Every row gives one point. To make a cloud, some directions were put in groups of two or more. Within a group, all points are equally far from the middle, so they leave a hole (a ring in 2 directions, a hollow ball in 3). The other directions are filled evenly. Then the cloud was stretched, turned, moved and blurred a little. How many holes are there, and how many directions does each take, smallest first?
In the rows, 128 means zero.

Cloud (14 x 2)
[[112 188]
 [122 213]
 [151 169]
 [125 181]
 [ 87 120]
 [141 129]
 [208 142]
 [104  80]
 [157 143]
 [ 97 171]
 [128 151]
 [117 103]
 [190 131]
 [187 143]]
Holes: 0

Cloud (21 x 3)
[[114  96  58]
 [151  73  65]
 [158 184 135]
 [160  96 145]
 [148 190 172]
 [132  78 102]
 [141  88 133]
 [109  98 121]
 [141 181 104]
 [ 92 143  99]
 [131 119 175]
 [180 103  65]
 [180 149  92]
 [129 186 118]
 [138  80  52]
 [146 182 189]
 [151 172  95]
 [ 92 153 104]
 [188 136 100]
 [172 120 163]
 [108 166 188]]
Holes: 1 (3)

Cloud (26 x 4)
[[103 153  90 109]
 [175 137 136 105]
 [191 161 161 171]
 [139  96 179 183]
 [113 151  80 132]
 [150  92 137  97]
 [ 53 112 143 169]
 [104  92 201 115]
 [183 112 127 181]
 [116 168 117 185]
 [ 69 139 129  77]
 [103  85 151 192]
 [ 31  97 124  99]
 [ 96  64 179 105]
 [ 73  48 155 113]
 [163 174 124 117]
 [113 119 170  74]
 [115 104 204 140]
 [137 180 172 171]
 [183 107 119 141]
 [ 92 146  99  95]
 [125  86  86 130]
 [150 172 121 108]
 [160  92  98 148]
 [142 100 180 182]
 [167 181 164 171]]
Holes: 2 (2, 2)

Cloud (30 x 4)
[[ 80 146 131  58]
 [157 149 109  70]
 [128 213 104  60]
 [116 163  92 162]
 [ 70 110 149 130]
 [166 197 113  88]
 [147 190 112  57]
 [ 69 127 142  73]
 [157 113 119 167]
 [ 75  59 124 125]
 [140  84 119  82]
 [132  70 130  85]
 [148 110 159 141]
 [116 133 186  96]
 [ 66 119 143  83]
 [128 103  67 125]
 [123 143  91 173]
 [110 171 174 104]
 [121 131 185 100]
 [ 73  82 115 107]
 [ 74 134 170  82]
 [ 90  38 125 132]
 [ 77 142 159 119]
 [119  42 151 111]
 [152 177 152 116]
 [161 187 138 113]
 [117  39 155 138]
 [151 139 114  66]
 [136  76 142 168]
 [168 151  99  90]]
Holes: 2 (2, 2)

Cloud (46 x 6)
[[ 99 153  97 115  99 210]
 [107 114 157 145  94  66]
 [136 162 127 136  37 177]
 [120  82 144 125  79 176]
 [107 123 130 200  93  92]
 [143 134 178 123  95  81]
 [152 191 167  71 110  86]
 [129 187 145 154  78 132]
 [113 124 208 184  64  88]
 [142 175 153 190  68 129]
 [132 160 151  93  66  98]
 [ 93 123 102 176 102 129]
 [108 110 169 153  49 121]
 [154 187 147 185  73 117]
 [122 174  74 141 106 135]
 [ 95 118  29 153  96 191]
 [117 158  61 134 119 147]
 [165 167 115 135  85 101]
 [ 80 218 112 135  95 100]
 [135 177 146  74 117 119]
 [110 184  55 131 157 125]
 [137 211 141 157  57 180]
 [ 42 162 106 125  85 205]
 [115 127  76 154 157 151]
 [157  83 190  85 102 121]
 [166 121 104 101  65 189]
 [156 104 109  89 103 183]
 [ 97 176  87 184 124 165]
 [ 82 121  52 131 115 112]
 [ 74 109  88 130  73 179]
 [150  95 184 148 114 167]
 [ 96 115 104 100 105 129]
 [126 154  96  90  66  84]
 [ 75 143  40  96 110 155]
 [143 201 166 105 137 154]
 [ 89 192 108 106 112 117]
 [122 122 134  68 149 177]
 [113 173  93  95 119 137]
 [ 74 166 117 131 111 201]
 [ 81 115  72 130 121 188]
 [171 188 135 125  88 123]
 [130 171 116 193 109 149]
 [180  94  92 133 128 127]
 [146 160 109  92  89 120]
 [121 198  70 146 128 108]
 [174 121 152 134 116 126]]
Holes: 0
